Rows are points. The last column is the point's height on a tilted bowl or saddle (a function of degree 2), plus a little noise. Count its main directions that bend up, bend down and stay straight.

Points:
[[-27   2  12]
 [-64 -20 -25]
 [-17 -17  15]
 [-54 -46 -33]
 [ 17   6  21]
 [-61  -1 -22]
 [ 72 -49 -95]
 [-14  47 -21]
 [-32  -9  10]
 [-13 -32   5]
 [-19 -20  13]]
Directions: 0 up, 2 down, 0 straight

Points (11 x 3):
[[ 49 -52  48]
 [ 12 -12  34]
 [ -2 -53  42]
 [ 64  15   1]
 [-18  37  39]
 [ 31  20  23]
 [  8   5  32]
 [ 58  -3  14]
 [  1 -16  34]
 [ 38 -49  48]
 [  2  69  43]]
Directions: 1 up, 1 down, 0 straight

Points, 16 rows:
[[ 71 -47 -45 -52]
 [-65  -9   0  68]
 [-30 -79  -1 -23]
 [ 23 -17  54 -28]
 [-59 -17  -5  63]
 [ -2  -3   5 -19]
 [ 43  -2  -7   1]
 [ 46 -13 -23  -5]
 [ 28   1   6 -15]
 [  4 -17  31 -23]
 [ 15  56  -8 -56]
 [ 12 -37  41 -28]
 [-35 -46 -25   5]
 [-68  17  -6  39]
 [ 29 -37  83 -32]
 [ 34   4   2  -8]]
Directions: 1 up, 1 down, 1 straight

Points (26 x 5):
[[ 25  38 -12 -18  23]
 [ 26  53 -42 -39  54]
 [ 40 -14  58   5  45]
 [ 87   5  49   1  73]
 [-38 -45  34  10  31]
 [-33  61  48 -19  18]
 [  3  30  92 -54  51]
 [  1  28 -15   5   9]
 [-49  25 -61 -32  40]
 [-39  17   5  11  11]
 [-75  61  54 -63 -75]
 [ 21  38  36  18  27]
 [ 59   2 -63  40  -9]
 [-31  30 -47  52  38]
 [  7 -21   0 -25   2]
 [-32   7  85   9  76]
 [  7   1 -24   2   4]
 [ 10  40  39  46  23]
 [ 24  64  -3 -13  38]
 [-12  37  -3  -4   8]
 [ 11 -22 -27  27 -12]
 [  3 -43  13 -39   9]
 [-16 -27  -7  18   0]
 [ -3 -45  31   4  17]
 [  4  48  10  30  18]
 [-17 -19   7  31  -3]]
Directions: 3 up, 1 down, 0 straight

Points:
[[ 31  11  12 -43  35 -37  41]
 [  7  32 -26  39  51  -1  23]
 [-30  -3 -50 -35 -14 -18  10]
 [ 22  19  25 -77  81   7  53]
 [-29 -30  53  34  17  47  36]
 [-60 -40 -44 -44  28 -75  61]
 [-67  51  -9 -25 -37 -33  10]
 [ 11  19 -12 -15  57  26  23]
 [ 18   3 -48 -12  -5   5  14]
 [-53  13 -54 -37  -3 -34  10]
 [ -5  36  21 -19  -8 -18  13]
 [ 63  26  28 -77  16 -18  62]
 [  9  16   1 -12  52 -16  26]
 [ -6   9  -4 -23  20 -42  23]
 [ 58   2  24  15   0 -44  30]
 [-55   3 -56 -29  -4  68   6]
 [-30 -52 -21 -75  -4  32  15]
 [ 31  19   3  -3 -20  69  19]
 [ 41  -8  28 -24  79  74  66]
 [  5  55  44 -11  -5  38  20]
 [ 39   8 -24 -10  -7 -22  22]
 [ -7  14 -55  32  37 -28  31]
 [ 59 -23 -84  24 -50  12  36]
 [ 14  47  37  46   3 -55  40]
 [ 38 -30  11 -14 -41  38  27]
 [  9  78   0  16 -40  32  28]
 [-38  40  -8  33 -16  23  25]
 [ 27 -27 -26 -30  -4  32  21]
 [ 51  13 -60 -37  35 -27  51]
 [  5 -22  13  -2 -72 -21  37]
 [-39  46  33  31  25 -27  41]
 [  1   0 -31 -17  33  -8  18]
 [  6  47 -21  -4 -89 -45  50]
 [-58 -32 -23  63  -9  41  46]
 [ 41 -12   2   2   9  10  15]
 [ 10  25  38 -16  18 -71  50]
 [ 48 -38  20  21  -5  29  12]
 [ 58 -59   5 -37  61   8  74]]
Directions: 5 up, 1 down, 0 straight

Points, 44 rows:
[[-12  25  37   6   3   3  -9]
 [  0 -42  40  57   7  17 -34]
 [ 24  26 -22 -19   1 -32  -7]
 [ 33 -44   2 -46  -1  17 -22]
 [-17 -16  -5 -25  50  64 -40]
 [ 16  60   9  10  80 -53 -95]
 [ 37 -10  26  63  17 -28 -25]
 [ 13 -15  -4  -2 -22   6  11]
 [-16 -12  36   1   6 -13  -9]
 [ 21  58 -11 -32 -28  30 -23]
 [ 24  20  -2  17 -56 -34  -1]
 [ 49 -15 -64  18 -52  28 -36]
 [  5 -16 -26  44  47 -16 -29]
 [-15 -19   6  11 -75  95 -71]
 [-37  33  13 -53  32   5 -34]
 [ 54  -3 -31 -52  -5  23 -27]
 [-18  63  20  46 -30  -9 -28]
 [ 10  31  19  35 -29  22  -4]
 [ 33  21 -22 -30 -19  27  -7]
 [ 24 -13 -37  34 -17 -45 -13]
 [-16  47 -65  15 -11  15 -31]
 [  0 -48 -12 -19 -36  13 -10]
 [ 26 -37 -76  27  64 -24 -68]
 [ -8  27 -23  31 -41  44 -16]
 [-36  14 -55  13 -64   0 -29]
 [-60 -62  15  34   7  37 -72]
 [-12 -48   0  12 -16 -39 -17]
 [-38 -16 -58   0 -17   8 -19]
 [ 31 -17   7   6  10 -14   0]
 [ 59  34  45 -44  29 -39 -75]
 [-10  19  15  -2   9  41 -10]
 [ 28   2  10 -29  -8 -19  -2]
 [ 17  68 -19 -29  15 -74 -69]
 [ 54  -1  31  45 -89 -18 -25]
 [ 19 -53  -9  -4  13 -52 -31]
 [ 19   5  25 -26 -14  -2  -1]
 [ 28 -49  57  14  34  31 -53]
 [ 36 -38   2  14 -26 -53 -18]
 [-17  -4  40 -12 -11 -81 -46]
 [  3  19  18 -26 -28  43 -10]
 [ 35  -3   0   1 -12   1   7]
 [  2   2 -77  45  -7  32 -42]
 [ -6 -25  -6  15   5 -31  -4]
 [ 16  29 -10   1 -19  -4   7]]
Directions: 0 up, 6 down, 0 straight

Points (72 x 9):
[[ 13  10  16  11  -1 -47   7  25  20]
 [-35  42 -27 -11 -50   4  33  -2 -23]
 [ -9 -48 -17   2  10 -51  38   8  74]
 [ 37 -24  58  22 -29  19  -9  44  18]
 [ -8  32  15  11  12 -14 -29  25   9]
 [ -8 -17  20  23  20   0   2  58  28]
 [  2 -13  14 -12  32  31  38  22  15]
 [ 22  13  38  -4  28   7 -24  25   6]
 [-73  -8  42   2 -27  19  24 -37  27]
 [ 34   3 -12  17  38  26  22 -18 -11]
 [ 50  15 -14 -43  34 -28 -15  27   7]
 [-50 -73   5  -3 -28  15  55 -39  58]
 [-10 -36 -59  14  19 -30   3 -20  46]
 [-14  14  61  55 -39 -50 -47  -1  13]
 [ -7 -16 -10  -4  24  14  16  27  30]
 [  6 -55   4   5  18   6 -21 -48  29]
 [ 37  67 -15 -40 -35 -36  26 -10  13]
 [ 34  20  44 -10 -16 -13  27  32  12]
 [-14 -45  15 -12 -20  17   3 -48  30]
 [-14  46  35  13   9  13  19  23  29]
 [ 38   2  -6   4  42   6   4  37  -2]
 [-19  27  55  12  24 -32 -14  -6  38]
 [ 10  -6 -59  44 -74 -33  -1 -13 -61]
 [ 21 -17  34   7 -42   7  18  25   5]
 [ -4  -2  13 -10   4  -2   6  31  24]
 [-21 -12  10   8 -46   7 -14  14  -3]
 [ -2  37  -7   2  38 -33 -39  27 -15]
 [ 37 -42  47  11  13  43   9 -15  24]
 [-50  -2 -27 -25  31  44 -43  10 -22]
 [ 15  -7  34  37  20  -1  44  33   1]
 [-51 -28   1   2  -8 -28  23  40  51]
 [ -2 -19  24 -22  26  30   3 -19  23]
 [-15 -20  30 -18 -52  13  21 -16   2]
 [-19  43 -23 -27 -11 -16 -31   8   2]
 [ 33 -38 -23 -29 -23 -16  18  -6  39]
 [  7 -45  -3  -4  -4 -51  17  26  66]
 [-21  24  19  95  -5  -6 -10 -13  17]
 [-39 -14  -7 -31   6  56 -36  -6  -1]
 [ 33 -18   5 -33  26 -40 -56   6  -7]
 [  6  -1 -15  38  15   2 -26 -61  -4]
 [-40   1 -21 -23 -14 -12  -5  22  16]
 [  1  29  14  16  12  30   4  -4  15]
 [  5   5 -16 -16  -5 -48 -15 -32  13]
 [ 25  37 -31   5 -19  26 -45 -13  -9]
 [-37  36 -12 -19  16 -13  21  -1  22]
 [-11 -37 -13  25  15  30  11  12  39]
 [-58  49 -44 -59  21  14  -6  -2  11]
 [-18   5   9  33  -5  17  25  41   8]
 [-10   3  19 -41 -34  30   4 -27  17]
 [ 16  10  26   2 -17  74  29   7  -3]
 [-24 -25 -43  53  13 -16 -11 -22  12]
 [ 40  -4 -55   0  43  -2   3  40  14]
 [ 33   4   7  64  -7  -9  -5 -30   7]
 [-49  28  28 -13  -7 -43  13   1  38]
 [ 33 -12  71 -29  31  21 -23 -37  20]
 [ 49 -15  24   0   2 -30  -5 -28  23]
 [ 74  29  -9  44  -4 -18  17 -14  -7]
 [  6  -4 -22 -25  -5  33   8  45  23]
 [-16   8   7  72  22  -1   0  -8   4]
 [-21  -9 -18  42  -2   2 -18 -20   1]
 [-18  27 -34  -6 -15   1  63  46 -23]
 [-13  53  28  17  26  53 -20 -43  47]
 [ 28  36 -53  28  -4  50   2  50 -20]
 [-68 -41 -32 -11  54  27  18   5  61]
 [ 15 -23 -22  -4 -12 -36  24  30  36]
 [-43 -66 -19  28  32   4   1 -35  60]
 [  5 -40 -52  -7  29 -28  13  51  95]
 [-23 -31 -10   7 -20 -14  -8 -23  18]
 [-53  25  11  11 -40   2 -42   3 -15]
 [-24  15  14  49  36 -18  12  14   8]
 [-53   9 -49 -12 -22  16   3 -48  -3]
 [ 17 -11 -63 -13 -79  49 -26   4 -52]]
Directions: 1 up, 2 down, 5 straight

Points (68 x 9):
[[ -6  -7   9 -27 -13  33 -38  12   0]
 [-10  18 -16  20  24   6 -38 -49  -2]
 [-14 -48  -9 -49  18 -26  -8  30  42]
 [ 27 -23 -29 -21  -9 -20 -13 -47  12]
 [ 17  20  23  10  22  -5  49 -16 -12]
 [ -3  52 -17 -19  19 -13 -62  43 -23]
 [-45  -1  42 -54  60 -12 -41  -1  -8]
 [ 17  25 -41  38  -9 -42  32 -52  55]
 [-17   1  19  11  12  -1 -14 -27  -9]
 [  4 -41  51   4  14 -18  14 -10 -25]
 [ 21  27   0   7  35  42   2  33  17]
 [-27 -12  -6 -48  -1  62  56  36  -4]
 [  4 -15  47 -14   4 -30  45  17   1]
 [ 23 -32   5   6  20 -20 -54 -41 -28]
 [ 33   8 -18  18  26 -27  41  15  14]
 [  0  29  28  22  14  56  37 -63  19]
 [  4   3  20 -15  42 -45  30 -30   1]
 [  0  11  35 -10   6 -17   7  34  12]
 [  6 -27 -15 -41 -42 -72  12  -2  45]
 [-30  23 -45  16 -35   8 -55   9 -44]
 [  0 -24  13   3   6 -17  28   4  -2]
 [-58  -8  -7  28 -39  48  27  15  18]
 [ 65  25   9 -20   3  16  30  14  30]
 [  3 -16   1 -51  46  44 -50  -9   8]
 [-24  21  -4  10 -27  13  15 -31  11]
 [-19 -12  14  -5  62  34  28 -49 -20]
 [ -7  -2  -7   6   5 -20 -27 -18 -11]
 [ -3   1 -15 -19   6 -34   6  27   3]
 [-28 -29  -5  18  -7 -12 -13  50  31]
 [-21 -26  25  21 -10 -27 -20  31  26]
 [ 27 -26   5  59 -50  12  10   3   7]
 [ 58  30  12  67 -52 -16 -16  13  49]
 [ -8   6  22   7  41 -16  29  35  -6]
 [ 11  62 -10  -2  -7  18  -9 -48  30]
 [ -4   9  14 -14  16 -31  27 -32   2]
 [ -2  52  16 -30  10   2  32  28  11]
 [ 28 -44 -14  26 -25  50  22  10  11]
 [-15 -67 -29  -6  25 -10  15  12  37]
 [  5  -6  16   3  -7  94  26   7  12]
 [ -3  -5 -27 -12  15   4 -23   7 -11]
 [ 23  36 -14  10  21 -44   2  38  30]
 [ -5  18  -4  22  17  69 -31 -10  22]
 [  2  -8 -37  -6  46  13  25  -6 -16]
 [-28  -6 -22 -22 -14   5 -48 -32 -15]
 [-23  -7  31  27   2  14 -39  46   9]
 [-11  -1   4   4 -20  33  33   7 -10]
 [ 20 -62 -13 -14 -14 -28  -2   1  46]
 [-66 -19  44 -63  -8  17  -8 -38  59]
 [  4   3   9  19  -5 -28  24 -11  10]
 [-34 -10  38  21  81  29 -10 -11 -39]
 [-23 -24  15  12  12 -95  72 -28  95]
 [  4  17  55  46  59 -48  24  34  26]
 [-43   7 -29  24  20 -62  27 -63  67]
 [ 34 -16  -2  29  45  12  11  -3  -5]
 [ 18  17  38  22 -13  25 -93  -5 -78]
 [ 25   2  12 -56  48 -28   0   2  -8]
 [-17 -31  39  21 -11  11  17 -36 -11]
 [-31  26  21   8  21   7 -53  24  -4]
 [ 11 -12  -3   2 -27  75 -24 -31  28]
 [-29 -14  37  21 -70  19 -31 -10   6]
 [-17 -10 -29 -22   2 -15   3  25  -5]
 [-24  -3  53   7 -30  -8  18  -1  10]
 [  9   6  52 -38  27  34  33  -6 -34]
 [  8  16   1  13   9 -29 -17  16   3]
 [ 24  25  13   9  12 -32 -10   6  12]
 [ 36 -48 -46  -7  24 -12  23 -51  54]
 [ 32  15 -50 -15   5  15   6  20  -2]
 [ 26 -47 -23 -13 -12  21 -27   3  23]]
Directions: 4 up, 2 down, 2 straight

Points (72 x 9):
[[ -7 -39 -19  62 -60  25   0  30 -46]
 [ 29 -19  37  24  51  44   0 -35  21]
 [-43 -20   9 -34  13  14  20 -71 -43]
 [ 35   5  -5 -37  23  56  15 -10 -28]
 [-17 -62  -1 -13 -26   4  11 -39 -21]
 [-40   3  25 -34  -3  16  -3 -27 -24]
 [ 13  42  24  62 -43  -3  -3 -42 -42]
 [ -5 -13  67  -9  47 -49 -34 -17 -15]
 [-17   1 -23 -69 -50  39  -4  26  30]
 [-73 -12   1 -15  58 -42 -12 -13 -32]
 [-29 -25  -7  39  51  33  25 -19  13]
 [ 35 -20  -1  19  50 -49  30 -68 -24]
 [ -1  -1 -25  -5  63  26 -51 -21 -48]
 [ 65 -55  20   4   0  15 -45  41  62]
 [-14  36 -18  29 -37  52  11  38 -32]
 [ 16  30  23 -41  -3  57 -23  35  34]
 [ 46 -10 -54 -27  -5 -28  19 -25 -15]
 [-62 -10 -47 -31  16  10 -12  -7 -36]
 [ -5  -2 -13  -9   1 -14 -37  22  11]
 [ -2 -41  16   2  17  12 -30  64  30]
 [-44 -17 -15  13  59  70  26 -19 -34]
 [ 16 -15 -16 -28  23  67 -24 -19 -37]
 [ 29 -21  15   7   5 -11  26 -30  -1]
 [-28  18  26 -11 -49   7  47 -33 -28]
 [ 36   6  42  13 -61  18  23 -24 -17]
 [-17   4  21  13  38  -3  22 -24   5]
 [ 23  -8 -90 -16 -18 -50  -2 -35  -8]
 [-64 -57 -19 -25   6   7 -26 -66 -71]
 [ -1  -1 -28  18  10 -31  11  84 -24]
 [-26  12   6  -3 -12  -4 -23  28  10]
 [-13  13  18  10  -5  -3  17 -49 -12]
 [  5  56  11  72  33  43  -6  -8 -54]
 [ 21 -11  39  51 -28 -12  17 -17 -16]
 [ 20 -23  11 -21  -3 -22  20   5   9]
 [-77   4  36 -58  11 -43 -42 -50 -95]
 [ 48  16 -22 -22  31  34  -2 -15 -30]
 [-17  10   6 -29  16  28  -8  -1  -6]
 [-21  55 -79 -15  13 -45  33  25 -15]
 [ -4 -36   3  26 -20 -18 -66  35 -12]
 [ 12  57  21  33   3 -11 -32  -2 -20]
 [-43 -18 -32 -14 -28  13  51   0 -16]
 [ 30  -4  69 -24 -11 -17  -7  -8   8]
 [ 31  42 -37   1 -16 -20 -20   4   9]
 [ 42  50 -23 -19  22  38  19  25 -31]
 [-16   4  14  36  37 -83 -36  35 -55]
 [  7 -64  16  23 -34  -5  -7 -71 -35]
 [-26  18  29 -24 -11   9  -7 -41 -20]
 [-19  -8 -17  14 -25 -26   7   6   5]
 [  9 -24   5   4   2   3  30  36   9]
 [  7  51  -3 -14  -9  48  16 -10 -26]
 [  3 -12  36  23  -4 -20   6 -36  -5]
 [  1   7 -24   3  17  12 -54  25  -6]
 [ 16  -8 -11 -29 -65 -28  -2  -5  40]
 [  1 -31  -6  36  40 -33  19  27  10]
 [-27  -8  -7 -26  62  33  -9 -24 -31]
 [-10  32   3  -6  38  -9  -6 -40 -25]
 [ -3   7   6 -21 -60   8  34  42  12]
 [-42  20 -13 -16 -34  11 -24  73   9]
 [ 39  57 -22  23 -14  12 -23  -5 -14]
 [  7  52  -1 -38  -5 -32  30  22  -6]
 [ 18 -60  24 -23 -35  40 -45  -1  13]
 [ 15 -49  52  68  40  18  35  47  55]
 [ 41 -24  23  15  19  16 -13  20  37]
 [ 20 -15  32  12  17  22 -36  28  42]
 [ 95   2 -45  31  27 -19  -5   3 -64]
 [-16   4 -34  27  24 -31  55  -5  -1]
 [-11 -33  -9 -23  18  24   5 -48 -26]
 [-36 -44  58  21 -44  -5  -5 -32 -42]
 [  0   8  57   4  49 -37 -51 -42 -35]
 [ 77  16  33  19  21  -9  10  30   7]
 [-50 -37  76  38 -33 -10  25  38 -64]
 [  4  38  33  54  75  24 -46  35   0]]
Directions: 2 up, 6 down, 0 straight
